Every row gives one point. A path goes straight from each point to the next, and from the last back to the first. The post is the endless flat space through its rows: a point in 2 columns, a line in 3, a plane in 4, and so on, so that a path can go around it. How many times does the path go around the post? Going back the other way cancels.
In the rows, 128 means zero.

Post, one row:
[[127 101]]
Path:
[[ 90 136]
 [118  73]
 [130  57]
 [106  79]
 [113 131]
 [143 124]
 [140  51]
 [114  52]
 [ 96 121]
 [135 161]
 [117 152]
 [153 127]
 [150  84]
 [108  49]
 [137  74]
 [150 114]
 [128 158]
 [111 113]
 [117  52]
 [152  92]
 [149  46]
 [117  86]
 [109 153]
 [140 131]
 [136 152]]
Times around: 1

Post (7 x 8):
[[ 92 122 170  78  99 170 178 126]
 [108 167 146 111 108 140 138 143]
 [139 147 149 109 152 149 133 122]
 [168 125 121 122 120 135 111 113]
 [ 86  71 174 173 198 118 119 132]
 [162 164 124 157 111 132 157 140]
 [164 135  90 143 134 113 127 107]]
Path (28 x 8):
[[138 114 121  88  72 136 106  99]
 [ 96 120 125 104  67 117 146  87]
 [ 43 111 173 139  96 118 162 152]
 [158 125 146 118 137 149 153 139]
 [117 127 175 106 135 174 152 145]
 [101 141 152 163 174 135  98 121]
 [111 162 139 165 110 109 140 126]
 [ 44 135 215  86  90 144 219 152]
 [115 115 146 148 138 110 151 161]
 [249 133  81  96 138 163 111 107]
 [ 79 140 136 127 120 123 109 132]
 [129 183 140 146 126 137 134 129]
 [ 67 125 176 124 133 180 159 152]
 [147 124 126 149 174 124 146 153]
 [132 126 154 102  86 130 144 139]
 [ 74 120 138 168 115  78 141 120]
 [141 190 115 165 144 149 197 114]
 [ 70  97 186 162 192 159 123 158]
 [184 126 145 114 133 150 105 134]
 [217 124 106 139 112 139 185  95]
 [156 101 110 126 148 112 105  80]
 [149  99 161 203 211 141 162  94]
 [139 116 165 152 123 137 152 129]
 [150 164  57  68  59 120 145 100]
 [145 132 160  53 150 207 167 119]
 [100 122 205  92 147 200 156 163]
 [215 127 119  82 133 163 138 122]
 [191 149  98 120 102 122 164  95]]
Times around: 0

Post:
[[157 177 147 132 110 117 135 129 123 137  96 133 155 197 108  95 128 156]
 [139 168 143 130 131 123 129  49 149 131 222  81 145 140  94 108 113 153]
 [131 147  81 137 169 149 172 112 128 105 137  75 182 100  85 159  96  85]
 [114 147 143 103 160 133  93 167 102  92 142 120 127 161 115 132 107 148]
 [127 135 115 183 164 154 149 105 140 166 138  93  91 147 121 109 186 181]
 [109 157  86 145  68 107 127  46  94 128 145  71 148 157 131 133 117 189]
 [ 61 104 131  93  96 121 152 150 111 149  92 170 114 109  81  97  83  80]
 [144 146 119 121  98 103 118 130 178  84 138 104 157  62 137 179 140  76]
 [ 75  31 138 166 129 108 144 133 141 122 133 119 136  43  90 139  78  72]
 [140 158 125 126 100 141 144  75 123 117  92 133 119 124 114  84  73 104]
 [154 107 131  85 132 190  82 140 179 110 164 158 119  74  93 114 125  90]
 [ 97 123 124  90 109 132 138 132 184 146  93 157 150 139 166  96 129 118]
 [143 124 171  96  94 110 119 151 151 147 133  87 158  88 115  92 136 126]
 [122  97 181  89 145 130  90 154 167 177 107 121 146  59  99 154 110 102]
 [172 185 142 127 121 138 123 161 150 142 181  72 147 139 120 135  99 170]
 [133  65  84 116  81 125 166 120 172  97 107 142  88 109 161 186 170  92]
 [123 114 136 120  55 129 138 110 103 203 164 130 145 139 166  97 158 101]]
Path, 29 rows:
[[113 157 111 128 159 148 121 124  88 171 101 153 179 115 120 119 129 134]
 [157 106 127 147 109 130  82 108 139 174 163 175 133 111 168 128 171  91]
 [111 185  76 101 107  97 110  53 116 116 107  74 159 169 159 157  56 158]
 [134 180 112  99 110 124 105 175 100  88 159 114 165 184 106 132 175 106]
 [ 73  99 184  91  60  93 114  96 141 133 128 154 108  95 157 124 153  67]
 [160 128  90 116  73 198 161 117 147 107 203 175 167 117 136  94 157  79]
 [112 107 153 157 164 146 120  96 105 211 187 116 219 152 136  68  95 138]
 [124  95  60 152 147 166 174  78  87 132 181  80 155 151 164  98 138 121]
 [139 142  93 157 178 156 107 126 157 100 123 104 107 157 157 100 182 130]
 [122 100 138 135  95 135 103 131 163 140 148 135 133 133  88 147  87 142]
 [ 82  81 148 114 165 130 139 136 114 109  85 131 123 149  76 119 154 151]
 [ 77 206 134  97  91  76 174 127 143 153 161 145 135  76 134 137 126 101]
 [113 149 126  81  99 136 153 108 169 130 142 169 175 125 115  68  35  86]
 [144 145 178  67 136 113  51  92 117  95 134 161 141 113  65  66  28  76]
 [130  49 158 169 178 119 129  93 177 153 146  91 119 151  69 102 158 141]
 [108 198 104 104 127 178 124 141 142 160 122  70 148 132 131 101 157 107]
 [ 43  55 142  98  98 106 162 197 123 134  14 131 131 133 145 149 115 112]
 [154 222 116  99  69 112 167  63 125 132 129  80 135 155 111 136  47 173]
 [179 156 115 115 102 154 136 101 129 109 162 132 163 103 116  65 144 133]
 [142  79  88 105 126 136  84  92 149  66 108 180 139 123  60 147 116 112]
 [153 134 155 121 166  93  95 169 130  33  84  88 143 124  12 137  77 157]
 [115 151 173 144 119 105 146 113 157 158 128  48 140 139 151 102 133 154]
 [168 118 127 138  25 154 112 150 185 111 171 101 205  57 128 127  36 104]
 [193 188 171  59  97 167 130  63 161 136 165 117 173 113 162  71 127 120]
 [106 159  89 101  96 112 130 108 115 125 171 120 175  87 101  95 106 120]
 [138 137 146 140  95 119 160  69 185 199 196 143 126 148 141  74 146 107]
 [171 134 190 119  52  74  63 108 126 141 178  82 161 103 195 186 127  74]
 [145 148 145  76 127 159 155 111 214 155  77  93  89  87 130 107 138 131]
 [ 73 129  88 109 111 139 197 123 135 104 120 148 177 134 171 128  75  41]]
Times around: 5

Post:
[[133 122 103 131 104 150  65  92  98 100 127 133 127 133 138 162 150 176]
 [147 118 126 116 128 110  92 100 133 147 109 116 150  80 104 118 163 164]
 [111 130 123 142 125 140 140 149 112 125 112 130 101 128 140 106 129 140]
 [154 111 129 125 134 126  99 103  70 142 101 129 120 132 114 154 143 176]
 [110 130 118 129 122 124 148 138 148 108 121  97 138 169 153 200 165 121]
 [ 64 249 218  67 136 160  82  85 115  92 196 102  86 160  87  93 129  67]
 [168 124 141 114 143 173 108 168 140 187  90 137 133 112 157 154 153 160]
 [108 100 107 115 157 138 126 114 101  99 158 146 149 100 126 157 150 148]
 [103 121 121 170 142 118 102 117 114 142 143 149 145 153 135 125 126 165]
 [125 163 155 154 155 107 154 135 151  78 144 155 122 107 166 154 115 138]
 [140 176 157 140 124 138 111  62 107 122 152 105 132  82 168 136 121 139]
 [149 126 146 170  97  93 196 144 135  67 190 184 183  49 142 149  70 135]
 [134 120 138  49 152 115  52 105  79 143 139 116 110 127 124 111 160 117]
 [133 144 112 151  86 145 157  96 138 133 116 162 150 137 168 177 151 137]
 [118 202  92 158 148 143 105 139 124 146 109 129 169 145  96  75 126 138]
 [113 188 174 157 100 108 137 190 102 124  99 150 182 123 168 142 173 121]
 [168 127 115 128 139 165 105 112 119 132 142 128  91 162 144  98 193 168]]
Path, 24 rows:
[[155  98 147 110 178 193  83  95 125 105  93 105 112 129 149 210 155 209]
 [117 112 150 107 108 189  84 156  99 125 141 117 129 148 132 143 207 106]
 [155 127 132 143 132 131  85 179 128 150 159 138 163 113 156 194 183 162]
 [172 162 166 154  72  69 135 102  79  86 164 159  90  85 111  87  91 207]
 [125 164 136 120 131 109 204  91 101  60 165 169 111 129 173 117  26 104]
 [155 120 148 184 122 107 120 140  82 123 119 115 198 122 100  68 160 151]
 [130 166 138 164 154 125 140 119 146  76 112 144 133  68 179 240  94 124]
 [ 22 219 175  92 165  97 149 164 104  93 199  79 166 141 135 166 192  72]
 [126 109 154  50 114 121  91  92  73 199 155 127 140 159 137 114 209 134]
 [106 169 142 124 133 157 147 117 128 152  93 139 136 113 148 123 137 176]
 [ 73 180 112 156 137  82 123  71 108  92 133 162 186 127 122 216  67 189]
 [114 164 169  98  89 167 162 112 140 143 120 110 127 186 139 164 161  89]
 [ 85 153 157 151 149 102  80 135  50  88 165 135 177  84 144 104 140 125]
 [151 127  93 140 119 147  98 143 151 151 173 123 156 121 132 125 194 130]
 [127 170 132 150 156 119  89 118  81 114 146 141 126 156 134 139  89 165]
 [140 134 126  98 169 105  87 145 105 117 116 137 166 155 136 132 188 161]
 [113 108 158  83 228 118  29 123  31 113 171 130 172 128 116  65 209 114]
 [139 167 132 102 132 119  61 100  57 106 154 153 126 113 136  96 146  91]
 [ 81 139 163 131 207 119  70 213 149 175 172 123 111 119 171 110 159 154]
 [ 79 175 213  91 171  64 104 164 152 116 156 114 148 107 112 117 107 147]
 [195  80 124 125 159 149  87  88 175 188 119 155 146 125 156 173 146 207]
 [ 81 125 110 138 126 115 170 203 175  77 103 119 152 148 155 122 136 106]
 [193 130 123 151 161  75 149  87 141  91 143 132 132 105 134  88 113 210]
 [127 101 113 146 108  97  96 145  98 164  99 155 162 114 130 124  71 199]]
Times around: 4
